Each row is a point. The points of each table are mixes of a few directions, plus a little noise. Count the directions of each table, and those that both share. Where both have some left over, give the other angles between the two spaces (their principal angles), to ten degrees, smallest first.
In the rows, 128 means zero.

First (6 x 2)
[[113  63]
 [127 123]
 [139 176]
 [142 190]
 [132 146]
 [115  70]]
Second (6 x 2)
[[137 165]
 [125 112]
 [114  66]
 [119  91]
 [147 212]
 [126 120]]
Directions: first 1, second 1, shared 1

First (8 x 6)
[[128 144 178 114 161 123]
 [132 120 180 115 146 142]
 [119 192  68 138 140  73]
 [121 187 119 126 161  84]
 [131  81  80 145  77 156]
 [125 137  96 135 120 117]
 [140  20 143 135  69 210]
 [127 144 160 119 152 120]]
Second (7 x 6)
[[116  85 126 147  92 162]
 [161 105  96 111 117 134]
 [ 85 191 178 142 168  97]
 [112 143 144 135 136 122]
 [206 117  65  76 137 111]
 [ 83  76 148 173  77 180]
 [133 178 138 112 169  90]]
Directions: first 2, second 2, shared 1; angles 70

First (9 x 9)
[[143 122 100 115 142 119 136 132 118]
 [116 151 151 133 133 149 113 148 118]
 [ 99 177 182 140 134 173  89 173 106]
 [152  63  79 111  93  76 115 100 146]
 [152  97  82 112 128  97 140 113 130]
 [115 179 155 135 163 167 140 155 108]
 [131  82 119 137  92  94 149  75 168]
 [138  91 109 126 105  99 133 100 148]
 [105 189 175 144 161 178 137 156 111]]
Second (9 x 9)
[[153 112 101 120 123 125 124 100 166]
 [132 249 183 136 223 208 141 209  66]
 [141 118 142 138 129  97 154 129 107]
 [ 94 118 127 132 119 122 152 116 123]
 [105 119 118 124 104 146 101 112 161]
 [135  93 126 125  97  91  98 138 112]
 [147 110 127 130 121 103 132 123 124]
 [113 117  80 106 128 137 123 119 140]
 [130 117 147 141 108 121 125 108 152]]
Directions: first 3, second 5, shared 3

First (8 x 14)
[[110  52  50 114 137 188  70  41 156 106  34 137 144 169]
 [130 152 144 161 111 128 181 181 103 155 201 132 125 111]
 [125 128 119 153 116 145 156 150 113 146 165 134 130 125]
 [135 143 152 107 137  99 115 126 136 115 113 120 122 123]
 [133 151 147 141 120 117 155 161 115 141 168 127 124 115]
 [134 137 146 103 141 104 104 115 139 112  99 121 123 127]
 [106  73  46 189 100 221 165 125 110 162 162 150 147 147]
 [154 189 220  55 162  22  81 126 150  86  81 103 106 107]]
Second (10 x 14)
[[105 146 113 127 120 141  93 126 137 147 127 144 104 115]
 [130 163 156 116 128 107 113 146  86 103 133  97 106  90]
 [161 107 152  76 173 162 107  95 172 160 200 180 205  81]
 [ 80 105 130 193 115  74 208 159  73  80  61  92 113 193]
 [ 69 117 133 157 117  93 191 159 105 107  77 136 128 178]
 [126 122 153 198 123  33 195 157 140 117  84  97  97 212]
 [151 141 109  98 130 178  62 102 141 149 163 134 122  77]
 [128 137 133  86 135 148 110 123 181 169 156 182 152 116]
 [143  96 107 151 153 156  92  87 131 141 159 126 143 104]
 [185 146  91  78  84 189 110 127 113 109 119  91 111 113]]
Directions: first 2, second 6, shared 1; angles 80

First (8 x 24)
[[117  88 115 135  85 121 121 174 145 154 162 137 187 163 167  95 127 161
  207  93  17 146  85 127]
 [133 157 112 130 144  96 144 150 106 141 124 112 120 105 110 148 124 113
   83 142 194 104 104  89]
 [163 134 121 153  97 147 100  85 128  94 109 170 128 154 110 143 124 103
  169 124 168 121 155 139]
 [142 117 142  98 161 106 115 134 131 139 143 113 117 135 144 115 102 122
  114 121 122 170 112 173]
 [107 138 146  80 234 103 162 122 141 145 126  74  66  84 135 111 104 123
   31 163 164 182 123 150]
 [124 151  87 206  70 183 144  69 147  76  78 191 133 136  93 143 151 120
  193 154 176  78 176  54]
 [ 96 114 181  53 193 114 135 159 115 165 153  56  99  93 148 120 136 149
   28 127  77 152 126 184]
 [142 124 116 168  39 153 103 130 112 111 125 168 175 158 117 151 156 133
  196 102 105  73 141 106]]
Second (8 x 24)
[[ 78 166  72 202  98 187 174 106 161 113 112 150 154 111 108 121 205 149
  172 157 115  60 165  20]
 [104  92 142 140  70 154 135 129 121 112  99 148 131 132 126 138 115 157
  150 126  90 108 136 109]
 [167 158  77 162 145 138 105 160 143 193 175 131 137 128 116 122 115  96
  120 167 166 140 112  91]
 [ 90 119 126 152  86 159 153 114 133 101  98 145 137 124 123 132 153 156
  155 128  97  91 150  89]
 [118 118 199  42 187  66 138  87 103  57 102  93 106 127 154 127 143 133
  101  64 124 156 128 236]
 [167 111 121 131 117 124  94 164 121 179 154 133 124 139 126 131  73 109
  114 145 141 156 104 136]
 [196  82 146  99 117 100  62 186 103 199 166 127 111 150 136 138  16 100
   93 138 146 191  82 183]
 [104 177 138  97 204  96 163  77 136  70 117  98 125 112 136 115 205 125
  118  97 145 121 146 159]]
Directions: first 5, second 3, shared 1; angles 50, 60

First (10 x 32)
[[119 108 119 114 155 107 131 105 108 120 173  96 159  93 103 121 127 122
  152 123  89 101 121 145 100 143 109 104 130 137 145 134]
 [139 165 133 120 132 126 133 125 146 124  96 151  99 136 123 111 127 142
   94 133 128 151 142  99 161  84 117 156 133  87 130 132]
 [117  97 119 123 144 116 127 115 106 124 174  94 164 101 115 132 128 118
  161 122 103  99 114 154  93 160 121  98 127 154 139 130]
 [129 143 124 106 158 105 136 103 125 116 142 118 132 100  99 105 126 136
  120 127  89 123 133 118 130 101  99 131 135  97 147 138]
 [125  86 141 190  38 199 104 203 137 164  80 164 112 215 218 196 135 105
  151 131 249 146 113 154 125 205 219 121 106 217  71 100]
 [134 157 127 107 154 107 137 106 134 116 126 129 119 108 101 102 126 141
  105 130  95 134 139 107 145  86  98 143 136  84 144 138]
 [130 138 130 125 129 126 130 126 132 127 122 132 122 128 125 122 128 132
  119 129 126 134 132 121 135 116 124 135 130 116 129 129]
 [126 139 119  96 176  90 139  88 117 110 164 101 145  79  81  96 124 136
  126 125  63 111 131 122 120 100  82 123 138  93 158 143]
 [112  76 118 134 135 123 123 122  99 129 184  88 175 106 124 146 128 109
  179 120 115  90 107 170  79 186 135  85 123 181 134 125]
 [148 170 150 162  61 181 120 186 173 150  21 207  54 214 191 148 131 140
   73 140 226 190 147  89 193  99 178 181 121 114  84 113]]
Second (8 x 32)
[[ 79  80 135 152 114 165 108 152 131 121 107 138 162 183 180  98 176  58
  191  85 204 124 119 136 125 153 136  76 129 193 157  79]
 [122 139 127 132 113 135 144 142 125 112  95 133  54 158 116 130 168  80
  118 130  75 129 179 139 155  85 143 116 128 108  94 105]
 [154 136 115 108 118 135 110  84 148 159 132 124 171  91 130 131 103 221
  104 149 187 160  98  79 120 158 126 182 118 119 143 174]
 [104 119 145 174  95 162 138 132 156 124 157 121 176 168 160 131 140 125
  153  70 173 126 124 167 119 161 141 114 113 168 131 141]
 [153 133 124 127 130 105 143 167  92 125 125 128  45 122 100 176 112  93
  109 170  34 104 153 162 132 111 153 116 136 113  69 112]
 [160 126 108 119 141 109 128 159 100 137 131 134  49 124  96 142 115  85
  121 155  27 113 147 139 172 113 137 108 162 123  83 112]
 [125 143 141 107 148 105 130 106 123 120 126 122 168  87 125 135 104 180
  109 153 166 128 105 111  75 125 111 158 105  99 158 143]
 [127 149 129 105 165 109 123  82 148 126 152 124 198  89 116  81 106 183
  120 111 157 139  98  90 125 118  77 153 134 102 189 159]]
Directions: first 2, second 6, shared 1; angles 40

First (9 x 32)
[[120 158 105 138  76 133  66 120 149 110 126 156 164  98 176 137 137 151
  110 109 144 134 137  97 136 120 129 146  96  84 124  69]
 [140 145 129 135 122 149 135 139 117 146 146 111 118 137  99 140 136 123
  147 117 116 123 133 107 124 143 128  99 158 145 126 142]
 [126 128 123 126 114 121 101 133 143 110 131 145 146 112 159 122 136 113
  101 143 130 129 134 154 124 110 127 151 104 108 129 106]
 [134  94 158 120 205 128 237 122  86 173 116  74  67 183  37 126 101 139
  189 122 114 122 104 116 132 164 127  79 192 199 130 221]
 [126 124 131 129 142 130 154 119 116 142 118 115 114 143 105 131 117 149
  152 114 130 128 119 104 134 142 128 112 145 142 127 146]
 [119 128 120 126 116 117 105 119 140 112 117 145 145 114 158 125 126 140
  112 129 140 132 127 131 132 117 128 150 100 104 127 102]
 [124 125 127 126 127 121 122 124 133 122 122 134 133 124 140 125 126 132
  121 130 133 130 126 133 130 122 128 138 117 120 128 121]
 [140 126 137 126 135 136 133 149 126 131 149 122 121 131 117 124 141  90
  119 147 111 121 138 159 115 123 128 122 141 142 130 143]
 [123 126 123 125 116 118 101 129 143 108 127 147 145 112 162 121 133 118
  100 142 134 130 132 153 126 109 128 154  99 106 129 103]]
Second (9 x 32)
[[136 165 116 144  91 157 100 135 127 139 147 125 136 121 120 146 141 135
  140 103 123 125 139  83 126 141 130 104 145 122 125 110]
 [111 152 103 139  88 129  88 102 140 120 106 147 152 110 159 142 119 187
  135  89 154 137 123  64 146 135 130 135 104  89 122  78]
 [136 125 136 127 137 133 138 139 124 132 139 121 120 134 115 126 134 107
  128 139 118 124 132 144 121 127 128 121 140 142 130 143]
 [135 148 123 135 110 145 116 135 126 135 141 125 130 127 121 137 137 126
  135 117 123 126 135 108 125 135 129 112 140 128 127 122]
 [128  48 167  96 217  80 204 135 120 116 113 118  98 152 116  88 113  71
  103 199 116 125 113 249 117 101 124 162 119 168 138 196]
 [135 104 146 117 160 120 158 142 122 130 136 118 112 140 111 116 130  92
  121 158 114 123 128 177 118 121 126 130 138 153 132 162]
 [127 116 133 123 141 120 138 128 127 126 124 128 125 131 128 122 125 122
  124 138 127 128 125 145 127 123 128 134 125 132 130 136]
 [111 147 106 137  95 126  94 103 139 119 105 146 150 113 158 139 117 182
  133  94 152 137 123  73 146 133 129 138 103  92 123  83]
 [133 146 123 135 112 143 115 133 127 134 139 126 131 126 123 136 135 129
  134 117 124 126 134 108 127 134 129 115 138 127 127 121]]
Directions: first 3, second 2, shared 2
